Each wall is flat, endless, passes through zero and stands at right angles to its row. A trip goes straight from one point to another. Which walls does it cross, in order?

Walls:
(1): [-15 -26 -28]
(2): [  7 -11  44]
(3): [-25  54  13]
(4): [-16 -30 -10]
(5): [10  5 18]
(6): [ 53 -13 -30]
Trips:
[-38 -45 -12] to [-17  17  10] => 3, 2, 1, 4, 5
[-58 -48  62] to [-35 -10 -14] => 5, 3, 2
[-42  41   8] to [ 57 -10 -15] => 5, 6, 3
[ 79 -61  -3] to [-12 -23  21] => 6
[ 43 -56  51] to [-12 -49  55] => 6
[ 95 -21  43] to [  4 -23 -23] => 4, 1, 5, 2

Walls:
(1): [-29 -43  10   9 -51  80  -7  15]
(2): [ 38  13 -23  14 -29  49  61 -36]
(3): [  3 -33 -26  11 -16  36  -2 -43]
(4): [ 28  23  23   2 -50 -39  30 -17]
Trips:
[ 21  -9 -13 -59  42  -8  28 -13] to [-21  54  65 -33  57  58  35 -20] => none
[-11  -8   2  10 -55  -6  14   7] to [-16  13  -7  13 -41  35   2   9] => none
[  3 -44  30  -1   5 -37  25   7] to [ 35  -3  40   9  13 -24  12  71] => none
[ 40 -28  -5  35   2  46  -1   3] to [ 31 -73 -95  22 -25 -18   0  -5] => none
[ 31 -45   9 -25 -38   4  -8  -6] to [ -2  -6  27 -13  41  22 -26  18] => 2, 4, 3

Walls:
(1): [-11   4 -13   1   6 -51  -9  58 -28   6  18 -31]
(2): [ 16 -26 -32  42 -33  -2  36  10 -28 -62  -6  14]
(3): [-14 -17 -64 -38  72 -18 -29  -6 -21 -26  23  30]
(4): [ 63 -10 -18 -12  18 -16  23 -73  16  34 -39  51]
(5): [-24   4 -17 -16 -42 -48 -41 -17  15  75  -6  14]
(6): [ -5   6   4 -44  23   5   0 -50  28  -8  15  46]
(7): [-40 -49 -33 -57 -20 -42   5 -31  35  62 -18  51]
(8): [ 18   3  62   8  65  15   7 -13  21  -8  -1   1]
Trips:
[-38  45   7  38 -69  12  14   8 -18 -21 -60  17] to [ 17 -32  31  -3 -23  28  46  -9 -13 -64 -95 -32] => 5, 4, 8
[  8 -11 -13 -83  32 -69   3  63  10  12 -52 -35] to [-18 -22 -46  12 -19  25 -17   5  34   1 -28  27] => 4, 2, 1, 6

Walls:
(1): [-13  14 -11 -53 -20  -2   8 -41  25 -25 -34   2  -2 -34 -50   2  14  77
  10 -20]
(2): [ 36   8  33 -12  33  12 -24  14   9 -32 -41  14 -40  22 -11 -40 -22  -5
 -73 -11]
(3): [ -7  -2 -14  20  46 -29  -4  36 -11  19   4 -33 -35  -2 -62 -20   1  33
 -32  31]
(4): [-24  -6 -20  -6   7  -2  27 -31  -6  -7  19   7 -16 -12   9 -15   2  45
  20  29]
(5): [ 24  -7 -19   6  -5 -13   2  23 -17  25  36 -12  16  20   0 -26  11  33
  37   1]
(6): [ -7  14   0  29  28 -10 -37  -1  50  25   4  14  -4  57 -19 -65  34 -53
 -21   5]
(7): [  7 -33  59 -13  59  52  17  -6  19   3  15 -27  46 -60 -54 -92 -28 -32
 -18 -20]
(8): [ 19  27 -45   0  10 -35  -3 -11  -7   3  -7  17 -12  22   5  -1  11  44
  -6 -10]
Trips:
[ 33  -3  51  16  -6 -32  37 -13 -29 -30  -3 -29  -8  19 -10  26 -19  29
   2  11] to [  3  20  63  14 -11 -44 -21  20   7  41  -5  33 -12 -12 -33  10 -24  37
   5   1] => 4
[  0 -25  19 -40  23   1   9 -22 -10 -32  31 -42  31   0  29  15 -45 -26
  11 -23] to [ -5 -43  50 -40  -5  27 -32 -11   0 -10  14  68 -31  18  30   2 -12 -32
  34 -40] => 2, 6
[ 11   1 -11  42 -22 -18  42   0 -20 -26 -10  -6  -3  -5 -15 -43  44   3
 -19   8] to [ 16  16   7   7  16 -12 -17   3   6  13 -22 -45  -4 -14   0 -19 -20  -5
 -49  49] => 1, 5, 4, 8

Walls:
(1): [-12 -16  32 -22   0  19  34   1   3  24  -9   5 -17   1 -26 -17  -5  -7
  12  25  10  23  -7 -35 -48  -9  -5 -27 -20  21  -8   9]
(2): [-14   4 -49  54 -10 -11  47 -21  25 -27  26  13  18  18  10  -9 -11 -18
  18 -36 -26 -10  12 -32  -6 -14  15 -46 -35  33  24  -2]
(3): [-60  26  -5  34 -10 -14   7  27 -19 -14 -12  -1 -10 -11  26 -10  27  -5
  26 -43 -13  26  -7  -9  -8 -33  30  33 -27  46   7  21]
(4): [ 18  23  24 -11 -15 -19 -12  36   2 -13  17  61  46 -65 -43  -1 -18 -52
 -20   4  35  33 -41  43 -17  11 -47  14  -4  18 -36 -38]
(5): [ 12   0 -24  59   1 -40 -37   0  23 -26 -31 -57 -23  17 -31   6  32 -37
 -22  19   1  -5  -6 -37  30 -14  26  33  22 -37 -28  23]
(6): [ 15  26 -77 -10  33  -4  -1  -6  -3  17 -45  29  36 -28  -1  36 -21  21
 -19  -9 -30  26   8 -11   9 -28  15   1  25 -27   9  -5]
(7): [  3   1  24  12   1  -4  -7 -32  25   7   2 -29 -10 -42 -13   0  10  26
 -13 -33  -1  38  58  41  20   1  -1 -32   4 -21  26  13]
(8): [ -9 -31   7  19  43  22  -3 -44  39  -7 -11 -22 -10  28  34  -2 -32  -4
  10  11 -47  10 -41  -4 -47 -53 -63  22  -5 -54 -15  21]
Trips:
[-23   6 -41  11   7  -4   1   6 -52 -10 -19  38 -37 -15 -40  -9  12   5
  78  41 -10 -14  11  14 -21  34  -7  -3  17  13 -25  20] to [  9 -31 -12   3  -2  18 -28  -4 -12  -2  14  26 -27   0   9 -32 -14 -11
  30  39   1  33   9 -14  10  -2  -7  12  18 -13 -44  -4] => 6, 5, 3, 8
[-34 -32  -3 -14  40 -62 -33  30  15  -4  -8 -15  -5  22 -39 -17   6 -10
 -31 -24  20   7   9 -10   8  35 -47 -64 -41  -8  -1  12] to [  0   1 -22  17   6 -20   7  -5 -10   6  52  -5 -40 -16  26  -7 -19 -42
  -3  13  63  51 -23  32  -1 -16 -22  -6  30 -18 -26   2] => 8, 2, 1
[ 43  -1   8 -15   1  50  34 -23  30  16  44  20 -50 -10  49  -4 -51 -44
  -9   7  49  24   6  33  29  48   2 -30  -5   0 -39 -34] to [ 14   5  14 -32 -12  -4 -37  22  38 -13 -14 -45 -10 -10 -27 -34  56 -24
  26   8  15  -1  16 -27 -19 -36 -28 -21 -16  12  26 -11] => 5, 3

Walls:
(1): [  2   4 -24 -22 -22 -15 -41 -17  12  18 -20  -1   3  27 -48  10 -24  14
  -6 -51  40  -1  -1 -22 -20   4   7 -10 -17   9  33  12 -39 -39  35   1
 -30  11 -18 -26  -5 -14  14  39  17   2  31  -2]
(2): [  0 -32 -38  23  -8  19  39 -31 -49 -44  -6 -32  -5   6   7 -20  10  -7
 -17 -28  16 -12   5  25  16  -2  -1  49 -16  30 -21   9 -13 -13   9 -25
   3  -5 -28 -27  14  43  13  46  -9   3  28  38]
(3): [ 45 -32  71  14  -8 -45 -13  35  22  13 -19  16   2 -30  15 -22   4  14
 -41 -11   0 -17  -6   8 -24  -6   2   7  -6  30  20 -19  27   8  -6 -25
  47 -16  20  13  38  10  -1  -3  14   3  -9  -8]
(4): [  4  11  13  23   6  33  -7  60 -45  -4 -24   0 -20  17  30  11  24 -19
 -38  -6 -26  42 -19  24 -13  -6  -7  10  17   7 -29  34   5 -14  22  17
 -19  18   5 -29 -51  17   7  10  -4   8  15  28]
(5): [-25  15  -5  25  35  -3  -4 -21 -35  35  16 -12  25  24  48   1  30 -25
  18 -16  19  20  27 -16  11  33 -10  40 -20 -14 -32  16 -11   7   3 -34
   4  -5 -27  -4  41 -48   6  43 -28   0 -13  14]
(6): [ 22  18   4  27  50   0  -6  37   0  17  29  30   8 -52  23 -17  39 -26
  26  20 -18 -19  -5 -27   9  38 -33  30 -36  32   3  14  18 -29 -26 -18
  22 -12 -28  -7 -25  21  -1  33  -3   7 -28  -2]
(7): [-16 -45 -13 -23  23   2  14 -40 -40  10  29 -13  11 -11  16  71 -10 -26
 -25  18 -25  14  13  21   0 -29  -4 -35 -22   4 -25  19 -31 -48  14  41
  22   2  22 -17  33   6  34  29  16  11  -6  14]
Trips:
[-10 -30  -6 -14  -6  10 -16  -8  -6  42  14 -32   8  60   6  17  15  82
 -41  33  23 -19  26  -4  16 -49 -15  19  -1   2  -7  17  21 -35 -14  27
   3  28  -4 -28  -8   8  28  33 -22  37  22   1] to [-12 -39   8 -18   8  23 -14  -7 -16  -6   2 -45   1  14  36  40 -12  26
  -4  26 -13  63  -2  46 -36  26   1   1  30 -54   8 -24   5 -18 -20 -21
  30   2 -22  12  31  -7  -3  23 -15  -3  -4   0] => 1
[ 44   0  40  -7 -19  38 -30 -18 -10  19  37  48  -9   0  12  34  23 -29
  23 -28  -6 -39  12   7  -4  26   3 -17 -13   3  13  30  18 -25  18  36
  27 -33  17  -2 -15 -17   5  51  23 -18  -1 -22] to [ 28 -25  -2  36   0  30  -9   1   3   5 -23  15  -5  -2 -15 -29  40  26
  17   6 -47 -22 -16  22 -23   1 -14  11 -28 -31  62   4  95   1   3  20
  28 -18  -1  -8 -15 -15  17 -27   3  -5  -7 -42] => 5, 1, 7, 4
[ -2  -2 -29  15   3 -35  31   5  38 -27   5  -1 -43  -6  12   7 -32  14
  24 -19 -26  18 -22 -23  18  44  10 -17   9  40  33 -14  39 -20  36   3
  27  57  -9   5  16  -3  15  28  42 -13 -56  25] to [-31  40   4  32 -24  17  35 -43  17  -7  -7  -5 -39 -10  60 -38 -64 -15
  18 -30  49  26  20 -39 -50 -16  -4   9  15 -56   9 -16  46  -4 -16  -5
  26  -9  11 -19 -23  51  -2 -48  25   9 -21   9] => 7, 1, 6, 3
[ 20 -36   8 -17  48   0 -40 -10  44  -3 -18  -5  10  -8  19  15 -21 -12
  31  12  23  43  11 -17  14  16 -24 -45 -34 -25  26 -33   2 -13   9 -11
 -19  20  14  41  15 -30  17   4   7 -36 -40 -11] to [  1  -1  52  62 -17 -34 -27  18   7 -41  32  -2  20  66  12  -4 -12  -3
  -6  -6  17  11  19 -24 -56   9   4 -10 -15  32  -8  28  -1 -29  -9 -54
 -14  18  25 -30 -10   0   9   7 -32  -5   4  28] => 7, 4, 2
[ 34  -2  29  67   9 -11 -23 -13   7   2  17   4  12  15  29  18 -23  -3
  -1  18  29  -2   2  46  -6  11   4  64  32 -10  40  28  49 -43  -5   3
  13   8 -14  18  26  30 -19  39 -16  -2  26  -4] to [  3   7  35   6  53  20  16  28  19  16  -4  35   2 -12 -19 -10  -5  20
  -3 -28  -8  37 -19  -2  13 -44   2  10   5  42   7  49 -13 -51  11  14
 -22  20  19  74 -49  20  19 -13  13 -13 -22 -13] => 5, 2, 1
[  0  -6 -36  26 -32   6 -29  -1   9   6 -42   7  28  34  14  15  23 -28
 -29   0   4  15  -8 -18  42 -45 -38 -12  11  32  20   1  -6  48  -6  26
  11 -11 -41   7  13  24  12  28 -11  -6  67 -19] to [ 31 -46  22 -10 -30 -54  35  23  24  -5 -10  28  11  62  17   4 -23 -32
 -17   4  49  -8  17 -79  16  -3  -3  24  37   3  -6 -18  11  18  17  -8
  45  -3  -3  60 -27 -17 -11   3 -36  45  -7 -18] => 3, 4, 2, 1
